Every row gives one point. Each copy is the shape, with its points in the same order, turned, moved and blurred by noise. Some copies are also mirrored. Which?

Shape:
[[-3.9 -6.2 -2.3]
 [ 1.1 -8.4  0.1]
 [-1.4  5.8  3.6]
 [ 1.3  1.1 -1.8]
 [ 3.6  6.6 -1.1]
 [-1.4  4.0 -1.6]
 [ 1.5 -3.7 -2.9]
 [-1.3 -5.6 -6.5]]
Copy 1:
[[-4.8 -4.4  4.0]
 [-8.5 -0.5  1.3]
 [ 5.5  3.4 -0.8]
 [-0.1  0.0 -3.0]
 [ 3.5  2.3 -7.0]
 [ 3.7 -1.9 -1.7]
 [-4.5 -2.2 -2.0]
 [-4.4 -6.8 -0.3]]
Copy 1 is: mirrored
Copy 2 (8 x 3):
[[-3.3 -7.0 -1.3]
 [ 1.9 -8.7 -0.9]
 [-0.4  6.3 -0.5]
 [ 0.3  0.0  3.7]
 [ 1.5  4.9  5.7]
 [-2.6  3.0  2.6]
 [ 0.1 -5.3  2.6]
 [-3.6 -7.6  3.8]]
Copy 2 is: mirrored
Copy 3:
[[ 1.9 -6.0 -4.5]
 [-0.8 -7.5  1.1]
 [ 2.5  6.9 -0.1]
 [-3.2  1.0 -1.7]
 [-5.3  6.5 -0.5]
 [-1.5  3.6 -3.8]
 [-4.2 -4.4 -1.8]
 [-2.5 -6.7 -5.8]]
Copy 3 is: mirrored
Copy 4 (8 x 3):
[[-4.4 -5.1  4.0]
 [-1.3 -7.4 -1.3]
 [-1.4  7.5  0.0]
 [ 1.6  1.0  1.9]
 [ 5.0  6.0  0.8]
 [ 0.2  4.1  4.2]
 [ 1.1 -3.8  1.7]
 [ 0.2 -6.3  5.7]]
Copy 4 is: mirrored

Shape (7 x 4):
[[ 5.8  4.4  4.4  0.5]
 [ 7.1  4.9 -5.3 -1.2]
 [-1.1 -4.9  1.4  7.9]
 [ 0.6 -2.5 -4.1  0.3]
 [-1.7  3.0 -0.3  1.0]
 [ 0.1 -5.7 -5.3  8.3]
 [ 1.4  0.8 -1.3 -3.7]]
Copy 1:
[[  1.9   1.0   5.9   4.0]
 [  5.7   6.1   1.3  -3.2]
 [  0.3  -6.6  -6.3   4.7]
 [ -0.9  -0.9  -3.9  -3.1]
 [ -2.3   2.5  -1.6   2.1]
 [  2.8  -4.6 -10.3   0.2]
 [ -1.9   1.8   1.2  -3.8]]
Copy 1 is: only turned
Copy 2 (7 x 4):
[[ 1.6  9.8 -2.1  1.0]
 [ 4.9  3.0 -6.1  5.6]
 [-9.0  1.1  2.2 -0.7]
 [-0.2 -2.0 -1.8 -0.5]
 [ 1.7  1.8  3.9  1.2]
 [-8.1 -3.8 -1.3  2.5]
 [ 5.4  1.7 -0.1 -0.6]]
Copy 2 is: mirrored

Shape:
[[  4.5  -3.5   1.1  -2.1   0.2   1.7]
 [ -1.7   1.0   0.4   0.7  -2.2   0.4]
 [  4.9   0.0   0.2  -5.0  -3.3 -14.2]
 [  2.4  -2.6   0.1  -1.4  -4.2   2.7]
 [  2.2  -1.2  -1.3   3.3  -3.0  -1.3]
 [ -2.5  -3.1  -7.6  -6.4  -0.9   1.5]
 [  3.4  -2.1   2.4  -6.8  -0.7   0.6]
 [ -1.7  -2.5  -5.5  -8.4   8.8   3.3]
 [ -4.6  -5.4   0.7   1.4   0.7  -1.0]]
Copy 1 (9 x 6):
[[  1.8  -3.5   4.0   2.7   0.9   4.7]
 [  0.2   0.8  -1.1  -0.1  -0.1   0.3]
 [ 14.5  -8.6  -2.4   1.9  -0.2  -2.3]
 [  1.3   0.0   0.7   2.6  -1.4   5.9]
 [  2.5  -0.3   1.9   3.3  -4.0  -0.3]
 [  2.0  -2.8   0.3  -7.2  -3.3   7.4]
 [  3.5  -4.6   1.0   1.2   4.0   6.6]
 [ -1.5  -6.9   5.6 -10.5   2.8   5.9]
 [ -3.8  -5.2  -1.2   0.5  -3.0   0.6]]
Copy 1 is: mirrored
Copy 2:
[[  4.3   3.6  -1.3  -0.1   1.1   4.3]
 [  0.0  -1.6   1.5  -0.2   0.8  -0.2]
 [  5.6   6.0  -1.7   0.4 -11.4  -6.7]
 [  1.6  -0.6  -0.9  -0.2  -0.4   5.0]
 [  0.1  -1.1  -0.3   4.0  -1.1   0.7]
 [  1.1  -2.3  -7.6  -6.4   0.8  -0.1]
 [  5.8   3.7   0.1  -4.6  -0.6   2.5]
 [  5.5   2.2  -7.5  -7.3   8.7  -2.1]
 [ -4.2   3.9  -1.6  -0.1   3.1  -0.8]]
Copy 2 is: mirrored

Shape, 13 rows:
[[  3.9   2.2 -11.5  -4.9  -1.6   2.8  -2.8  -6.5]
 [  3.0  -0.3   4.8  -1.2  -5.1  -3.1  -3.0   3.1]
 [ -2.6  -0.8   4.1   3.4  -1.9   0.3  -8.7   0.7]
 [  1.3  -3.0  -6.5   1.4  -2.4  -0.9  -2.3   2.3]
 [  7.5   3.0   4.8  -3.3   1.4  -0.7   1.9   3.0]
 [  3.0  -2.4  -1.8   3.1   2.0   7.9  -0.1   0.5]
 [  4.1  -4.0  -7.4   6.4  -3.2  -4.7  -7.5   1.7]
 [  1.0   5.5  -0.4   2.3   3.7  -3.1   5.7  -0.5]
 [  1.1  -5.8   0.0  -3.4  -5.8  -0.1  -5.4  -6.0]
 [ -1.4  -2.1  -2.1  -1.1  -1.3   4.7   6.6   2.3]
 [ -4.9   0.1  -0.3   2.2   6.1  -0.9   1.0  -4.1]
 [ -1.2  -0.7   0.8  -2.4   5.5   0.3   5.2   4.4]
 [  5.5   3.9  -4.0  -2.2   0.1   2.9  -5.1  -3.3]]
Copy 1 (13 x 8):
[[-6.1  3.6 -7.6  2.1  8.2  4.6 -7.8  2.5]
 [-0.4  5.9 -2.0  1.1 -7.4  4.2  2.9  3.4]
 [-1.6  2.6 -3.8 -4.4 -5.7  1.6  3.6 -4.7]
 [-2.9 -1.0 -6.6  4.1 -2.6  1.2 -3.2  0.7]
 [ 5.3  6.1  1.5  5.7 -0.7  6.6  3.7  3.2]
 [-1.5 -2.1 -2.9  5.8  0.3  8.0 -0.5 -6.0]
 [-2.0  3.3 -9.4  3.5 -6.6 -2.9 -6.5 -2.8]
 [ 0.3  1.3  3.9  6.6  3.2 -2.3  2.3  0.6]
 [-5.6  3.3 -2.3 -4.1 -4.2  6.9 -5.2  1.3]
 [-5.3 -5.3 -0.5  7.0  0.4  6.3  2.3  2.1]
 [-1.5 -3.9  3.4 -0.6  3.1 -1.4 -0.3 -2.4]
 [ 2.9 -5.2  2.0  5.8  0.5  3.1  3.4  3.0]
 [-0.5  6.1 -6.2  1.2  4.9  5.0 -2.5 -0.9]]
Copy 1 is: mirrored
Copy 2:
[[ -1.3   5.4  -4.9  -3.0  -9.0   0.0   4.2  -9.5]
 [ -2.9  -1.3  -0.6   0.6  -2.8  -1.0  -5.4   5.0]
 [  1.3  -7.2   3.6   1.3  -4.9   2.1  -4.7   0.0]
 [  3.6   0.3  -1.1   0.4  -7.5  -3.6   2.8   0.2]
 [ -0.9   5.5  -0.8  -4.1   2.5   2.0  -3.6   4.4]
 [  5.0  -1.6  -1.0  -2.8  -1.8   5.1   5.8   0.4]
 [  8.7  -0.1  -2.2   3.5 -12.2  -3.3  -1.9   0.7]
 [  2.1   7.2   4.1   2.5   3.6  -0.2   1.3  -1.4]
 [ -2.3  -5.6  -7.6   0.8  -5.1  -1.0  -2.5  -3.7]
 [ -1.0  -0.1  -0.2  -0.7   1.5  -1.4   8.9   2.0]
 [  4.0  -1.4   3.7   1.9   3.3  -0.9   1.4  -6.9]
 [  2.1   1.6   3.5  -3.9   5.1  -3.3   3.5   1.1]
 [ -0.1   3.9  -1.7  -3.7  -6.5   4.1  -1.2  -4.9]]
Copy 2 is: mirrored

Shape (14 x 9):
[[ -3.3   1.4  -0.2   5.2   5.3   2.8   1.8   3.1   4.8]
 [  0.4   0.6  -7.1  -2.6  -2.9  -2.5   3.8  -5.9  -5.1]
 [  4.7  -0.7  -8.5  -5.2  -3.5   4.2  -2.3  -2.1   3.9]
 [  3.8  -2.0   1.3  -1.6  -3.7   8.9 -10.5  -3.3   0.4]
 [ -0.6  -1.3  -7.5   2.2  -8.1  -1.9   0.3  -8.5  -2.7]
 [ -0.2  -1.3   0.0  -4.3   2.9   5.2  -1.0  -2.0   5.1]
 [  3.3   0.8   4.5   1.6  -0.3   0.3  -4.1  -4.9   0.3]
 [ -3.4   2.7   3.5  -1.2   8.4  -0.2  -2.3   6.1   5.0]
 [  0.3  -4.3  -1.8   2.0   4.9   0.5  -0.4   5.1   1.6]
 [  3.2  -0.3   2.2   3.0   6.5  -0.6   2.2   4.2   6.9]
 [ -4.3  -3.5  -2.5  -1.1   3.7  -5.1   2.5   2.9   7.2]
 [  0.9  -3.5   0.7  -0.6   4.0   3.7   0.7  -2.8   4.0]
 [ -3.4  -0.6   0.7  -2.1  -3.3  -1.7   6.4   3.2   0.6]
 [ -0.3  -4.2  -0.7   0.3   8.0   2.3  -0.4   4.7   4.3]]
Copy 1:
[[ -7.1  -2.1  -4.0   2.4   2.3   0.0  -0.5  -0.7   4.8]
 [ -2.3   2.3   1.5  -1.9  -1.9  -7.6   2.6   4.1  -9.1]
 [  3.6   3.0  -6.3  -7.2  -5.3  -2.7  -1.1   4.4  -1.2]
 [  7.4  -1.7  -1.1   2.0 -11.2   0.0   1.6   5.3   5.6]
 [  1.6   0.6  -1.1   3.5  -5.8 -10.1  -1.7   4.7  -9.1]
 [ -2.1   0.4  -0.6  -3.2  -5.1  -0.2   1.1  -0.2   4.8]
 [  4.1  -2.2   1.9   3.9  -3.4  -4.9   4.2  -0.2   3.1]
 [ -6.0  -3.9  -0.2  -1.4   4.3  -1.1   1.8   0.5  10.8]
 [ -3.0  -6.4  -2.7  -1.4   1.6   1.7  -0.8   2.5   2.6]
 [ -0.7  -4.0  -3.3  -0.5   5.1   2.3   0.3  -4.6   5.4]
 [ -7.6  -4.3  -0.8  -5.7   2.9  -5.1  -3.6  -1.8   2.4]
 [ -2.6  -2.0  -0.8  -1.8  -5.1  -0.3   1.7  -2.6   1.9]
 [ -4.6   0.7   5.0  -1.3   2.7  -2.3  -4.8   2.5  -1.2]
 [ -4.2  -6.2  -3.7  -3.3   0.6   2.7   0.6  -1.4   4.7]]
Copy 1 is: mirrored
Copy 2 (14 x 9):
[[-0.7  2.0 -0.1  1.5  2.8  1.2  0.1  6.5  6.7]
 [-1.5 -5.4 -6.2  2.4 -1.7 -3.5  4.8 -4.8 -4.5]
 [-0.8 -3.5 -6.0 -4.6 -7.0  5.7  5.1 -3.6  1.1]
 [ 4.7 -7.1  1.9 -3.6 -7.6  7.3 -3.2 -6.0  6.6]
 [ 1.7 -6.6 -5.0  6.1 -4.6  2.2  2.0 -4.0 -6.6]
 [-0.6  0.1  0.6 -6.3  1.1  6.1  2.0 -2.5  4.2]
 [ 7.0  0.4  2.5  0.4 -1.5  2.0 -1.4 -5.1  1.9]
 [-0.6  7.2  0.1 -6.5  3.3 -0.6 -3.1  3.9  7.4]
 [ 2.2 -1.1  1.0 -4.2 -1.7 -0.6  1.9  6.6  2.4]
 [ 2.7  6.0  1.0 -3.1  0.9  1.1  4.2  5.6  5.8]
 [-1.6  4.7 -2.3 -5.0  2.1  2.4  1.5  7.2 -2.7]
 [ 1.8 -0.8  2.5 -3.0  2.8  4.2  4.4 -0.1  2.6]
 [-5.1  2.8  2.6 -0.6 -2.2 -3.0  1.8  0.2 -1.7]
 [ 1.7  0.5  2.1 -7.3  1.6  0.4  2.1  7.2  5.5]]
Copy 2 is: mirrored
Copy 3, 14 rows:
[[  1.7   2.1  -4.7  -1.9  10.8   2.0  -3.0   1.9  -3.1]
 [  0.4   3.7   2.5   3.4   0.3  -0.3   7.7  -7.5  -0.1]
 [  4.9   3.2  -1.9  -1.3  -3.2   4.9   0.1  -7.6   4.4]
 [  4.0  -2.8   7.3  -4.4  -0.9   5.4  -8.4  -3.6   2.4]
 [ -2.7   0.6   3.3   7.9  -1.6   2.5   4.4  -4.3   3.8]
 [  2.4   0.1  -2.0  -7.1   5.1   3.7  -1.4  -6.4   0.4]
 [  1.7  -2.7   5.0  -1.9   4.6  -3.2  -1.4  -0.6   3.8]
 [  1.5   1.2  -6.6  -6.0  10.4  -5.1  -6.5  -1.9  -3.4]
 [  4.5  -2.6  -5.7  -0.2   4.9   0.4  -0.9  -0.3  -4.6]
 [  5.3  -1.3  -7.2  -5.5   9.1  -2.6  -0.3   2.8  -0.3]
 [ -0.8  -1.7 -11.3  -1.0   6.4  -2.1   0.0  -4.3  -1.1]
 [  2.6  -3.5  -1.6  -4.3   6.9   2.9   0.2  -2.7  -0.2]
 [ -4.7   2.5  -5.0  -4.0   2.6  -3.0   4.5  -0.2  -2.2]
 [  4.9  -2.4  -6.6  -5.1   7.5   1.1  -2.1  -1.5  -6.3]]
Copy 3 is: only turned

Shape:
[[-5.5  5.1  0.4  4.4 -4.2 -1.4  5.2 -1.6  2.4]
 [-0.9  5.9 -4.1  1.4  1.3  0.2  0.4  8.1 -1.3]
 [ 3.7  4.3  1.1 -2.2  3.0 -6.3 -3.7  8.3  5.0]
 [-4.1  1.4 -2.6  2.7  9.3 -3.4  4.7 -1.8  0.4]
 [-1.7 13.7  3.9  5.5  0.6  1.5  0.1 -4.5  2.1]
 [ 1.6 -0.6  0.7  1.0 -3.7  4.4  2.6 -0.1  0.9]
 [-5.2  4.7  0.6 -2.6  0.4  5.1  1.1 -0.4 -2.9]
 [-4.4  3.8 -2.0 -1.0  3.4  3.4 -1.6  1.5  4.1]
 [ 5.6  2.2  0.5 -3.4  6.5 -0.7  2.3  2.0 -3.4]
 [ 4.9 -5.7 -5.2 -4.8  0.7  1.2 -1.8 -2.8 -5.9]
 [ 5.7  0.7  1.1  3.3 -2.0  1.5  5.6  0.3 -0.2]
 [ 0.4 -4.9  2.4  3.8  1.1 -5.1 -0.2  0.7  0.9]
 [ 1.8  0.9 -2.4 -5.1  3.7  4.1  7.9 -5.3 -1.5]]
Copy 1, 13 rows:
[[  1.9   5.5  -3.0  -1.2  -0.2   2.7   0.3  -1.4  -8.7]
 [  5.8  -2.0  -1.1  -5.9   0.2   3.4  -0.8   7.4  -1.9]
 [ 11.1  -6.6  -3.3  -4.5  -1.8  -2.6   0.8   0.8   2.5]
 [ -1.0   0.6  -0.3 -10.6   6.5   0.6  -1.4  -3.6  -2.1]
 [  4.4   9.8  -5.2  -7.4  -7.2   1.5  -5.2  -1.8  -3.6]
 [  2.3   1.2   1.1   1.6  -1.5   7.2  -2.7  -1.5  -1.7]
 [ -1.4   1.8   1.1  -5.2  -5.2   6.4   0.2   1.4  -3.1]
 [ -0.1  -1.2  -4.8  -5.8  -2.3   3.7   0.9   1.7   1.0]
 [  7.0  -2.9   5.1  -8.6  -0.2   4.7  -2.8  -2.4   2.9]
 [  2.2   0.6   9.4  -0.4   3.0   6.8   1.8  -0.7   8.2]
 [  7.2   1.5   2.5  -0.3   0.9   7.1  -5.4  -2.9  -2.9]
 [  2.0  -1.0   2.4   1.4   3.0  -3.2  -2.8  -3.5   0.0]
 [  0.8   1.3   4.8  -7.4   1.2  11.7   0.7  -6.7   0.3]]
Copy 1 is: mirrored
Copy 2, 13 rows:
[[ -5.3   0.7   6.1   2.9   1.9   1.2  -5.0   1.7   1.0]
 [ -2.2   6.6  -2.4  -0.5   1.1  -0.2  -0.5   9.5   1.9]
 [  0.8   8.4   0.5  -4.9   0.7 -10.0   3.4   3.9   1.1]
 [ -4.8   0.2  -2.4   6.1   3.8  -1.1   5.9   1.1   6.0]
 [ -4.6   9.5   2.2   9.0   4.5  -3.1  -9.0  -0.1   2.5]
 [  3.3   1.6   1.7   0.8  -0.4   4.2  -3.1   1.4  -2.1]
 [ -2.1   2.3  -3.6  -0.6   5.7   4.2  -5.4   1.9   2.1]
 [  1.1   2.9  -1.5  -0.5   1.4  -0.8  -3.8   3.1   8.4]
 [ -1.0   5.9  -5.5  -0.6   2.8   0.2   5.1  -1.6  -1.1]
 [ -0.8  -2.0  -9.6  -3.5  -4.4   2.9   2.5  -2.7  -3.1]
 [  1.1   4.4   2.6   4.1  -0.5   3.9   0.6  -0.4  -4.4]
 [ -0.4  -3.5   2.2   0.9   1.6  -5.9   2.0   0.7  -2.5]
 [ -2.2   3.2  -3.9   0.1   2.1   8.4   2.2  -6.6   2.9]]
Copy 2 is: only turned

Shape (14 x 11):
[[-0.3  4.9  2.8  2.7 -2.2  2.0  8.5 -3.9 -0.3  3.0  0.8]
 [-4.3  5.4  2.8 -0.9  0.0  3.6  1.0 -1.7  0.6  5.1 -4.0]
 [-0.2  8.6  3.6  2.1 -6.6  2.8  0.4 -6.8 -1.8  1.3  0.9]
 [ 2.3  5.8 -8.4 -0.5  3.9 -4.0 -1.3  0.9  2.6  0.8  7.9]
 [-4.1  0.7  6.8  1.7  0.8  2.6  0.1 -3.0 -4.4 -1.4  3.2]
 [ 3.6 -2.2 -1.9 -3.0  1.3  3.0 -2.3 -4.0 -4.5  5.3 -2.5]
 [-5.5  2.6  3.0  0.8 -3.0 -5.5  2.5 -6.3 -3.6 -0.2  1.3]
 [ 5.4 -2.5 -2.0 -2.2  1.7 -2.1 -7.6 -1.7 -5.6  5.3 -4.4]
 [ 3.2 -4.6  2.3  0.0 -2.6 -0.7 -5.7  2.1 -2.9  5.4 -4.3]
 [ 3.8  0.8 -6.0 -3.5  2.4 -2.9 -0.6  0.5  5.0 -5.0  2.4]
 [-5.0  4.5  2.0  3.2 -6.0  3.4  4.9 -1.4 -5.6  1.2  0.1]
 [ 5.5  0.8  0.1 -7.2  0.8 -0.4 -3.7  2.6 -6.2  3.7 -4.3]
 [ 1.9 -4.9 -4.1 -2.4  1.6  0.6 -7.8 -0.2 -6.3  1.4 -6.8]
 [ 5.4  4.0 -6.0  2.4  7.3 -5.9 -2.2  0.7  0.4 -4.0  0.9]]
Copy 1 (14 x 11):
[[-2.4  6.2  0.5 -1.8 -0.8 -1.2 -3.4  1.9  4.9 -6.3 -2.3]
 [-3.2 -0.2  1.6  3.8  4.5 -1.8 -4.5  4.2  3.0 -2.1 -0.1]
 [-5.7  2.7  3.6 -1.0 -1.2  2.9 -4.1  3.1  1.0 -7.5  5.1]
 [10.0  2.4  1.2  2.6 -3.3 -3.8  0.7 -1.4 -7.7 -3.7  0.6]
 [ 3.1 -0.3  2.8 -1.4  2.7  7.0  0.1  2.3  5.6 -4.3  1.4]
 [-2.1 -5.2  2.4  5.4 -0.7  1.8  0.2 -4.5  0.0 -3.8 -3.8]
 [-0.5  7.5 -0.2  2.4  1.9  6.3  0.6  0.5  3.3 -3.2  3.9]
 [-1.3 -6.7  3.7 10.1 -3.3  4.4 -0.3 -5.6 -0.8  1.7 -1.3]
 [-2.6 -6.8  0.2  6.8 -4.6  3.9  1.1  0.1  3.1  4.1 -1.5]
 [ 6.4 -1.0 -3.4 -1.0 -1.5 -2.7 -0.5 -6.2 -5.4  0.3  2.0]
 [-5.0  5.4  4.4 -3.1  1.4  2.8  1.7  5.1  2.5 -3.0 -0.5]
 [-1.4 -6.0  5.3  6.8 -1.1 -2.0  2.7 -6.5  2.5  1.6  1.1]
 [-1.8 -8.1  3.5  6.8  0.8  5.4  0.8 -5.5 -2.6  5.0 -3.7]
 [ 9.4  1.3  2.9  1.6 -3.6  0.0 -4.2 -7.3 -5.1  2.7  0.3]]
Copy 1 is: mirrored
Copy 2, 14 rows:
[[  1.2   5.9  -0.8  -3.8   0.0   1.1   0.6   3.0   1.1   3.8   6.8]
 [ -6.7   4.7   1.8  -3.9   0.8   0.6   0.3  -2.4   1.3  -2.1   6.2]
 [ -2.6   3.6  -2.8 -10.9  -2.1  -1.3   0.7   5.3   1.0  -1.0   8.0]
 [ -5.9  -3.9 -10.6   3.7   5.4  -5.1   0.4   4.9  -1.9   2.0   3.6]
 [  3.4   2.3  -0.5  -5.7   2.3  -1.0  -2.3   0.1  -2.5  -6.3   4.5]
 [ -2.2  -6.3  -0.7  -1.5  -1.7  -1.9  -2.4  -4.6   4.4  -1.5   7.7]
 [  0.9   1.9  -6.1  -8.8  -0.2   2.9  -0.4  -0.5  -3.3  -0.1   0.7]
 [ -5.2 -10.8  -2.0  -0.7  -5.2  -1.3  -3.4  -4.9  -0.3  -3.1   6.7]
 [ -2.8  -7.7   1.9  -1.0  -5.9  -0.1   2.7  -4.5  -2.7  -4.7   6.9]
 [ -4.5  -7.1  -2.9   1.8   3.6  -5.6   0.8   5.0   0.2   2.1  -2.5]
 [  1.6   8.1  -3.0  -6.0  -3.8  -2.4   2.5  -0.5   0.4  -2.0   5.2]
 [ -5.5  -7.1   1.4  -1.7  -3.8  -6.9  -2.8  -6.5  -2.2   0.7   6.4]
 [ -4.7  -9.2  -1.1   0.2  -6.3  -3.4  -2.9  -6.5   2.5  -6.4   2.1]
 [ -5.3  -6.1  -6.2   5.2  -0.3  -3.7  -6.2   6.2  -3.3   0.7  -0.4]]
Copy 2 is: mirrored
Copy 3:
[[ -5.4  -6.7   2.5   2.5  -1.5   2.2   3.1  -7.9  -1.9   1.5  -4.6]
 [ -3.9  -6.2  -0.4   1.5  -3.8  -0.4  -3.5  -2.9   2.3  -0.3  -3.4]
 [ -1.6  -5.2   6.9   3.5   3.6  -1.3  -0.8  -7.2   1.6  -2.1  -4.6]
 [-11.7   6.4   2.4  -0.5   5.7   3.0  -2.2   0.7  -4.1   2.9   2.6]
 [ -0.5 -10.1   4.7   0.5   0.4   1.1   0.9   1.1  -4.6  -0.6  -0.7]
 [ -1.2  -1.3   3.9  -0.9  -3.8  -7.6  -1.3  -1.1  -2.1   6.5   1.1]
 [ -1.6  -3.5   8.8  -0.2  -1.6   5.0   1.6  -4.7  -1.2  -2.8   2.5]
 [ -0.2   4.0   4.9   1.4  -6.4  -9.7  -2.1   1.6  -2.2   3.4   3.5]
 [  3.2   0.1  -0.7   4.1  -6.1  -7.5   0.9  -0.1  -0.8   1.6   4.1]
 [ -5.1   5.9  -1.1  -5.4   4.2   1.8   2.9   2.5  -1.6   1.1   2.0]
 [  0.9  -6.7   3.4   4.5  -2.0   4.4  -0.9  -7.0  -3.4   1.5  -5.0]
 [  0.4   3.2   3.0   2.0  -5.9  -5.0   0.6   5.1   1.0   4.9  -1.0]
 [  3.1   3.6   1.9  -2.4  -6.8  -7.6  -5.0   3.5  -3.9   2.8   3.6]
 [ -9.1   8.8   2.1  -4.4   0.2  -1.2   0.0   2.8  -6.7  -3.4   0.3]]
Copy 3 is: only turned
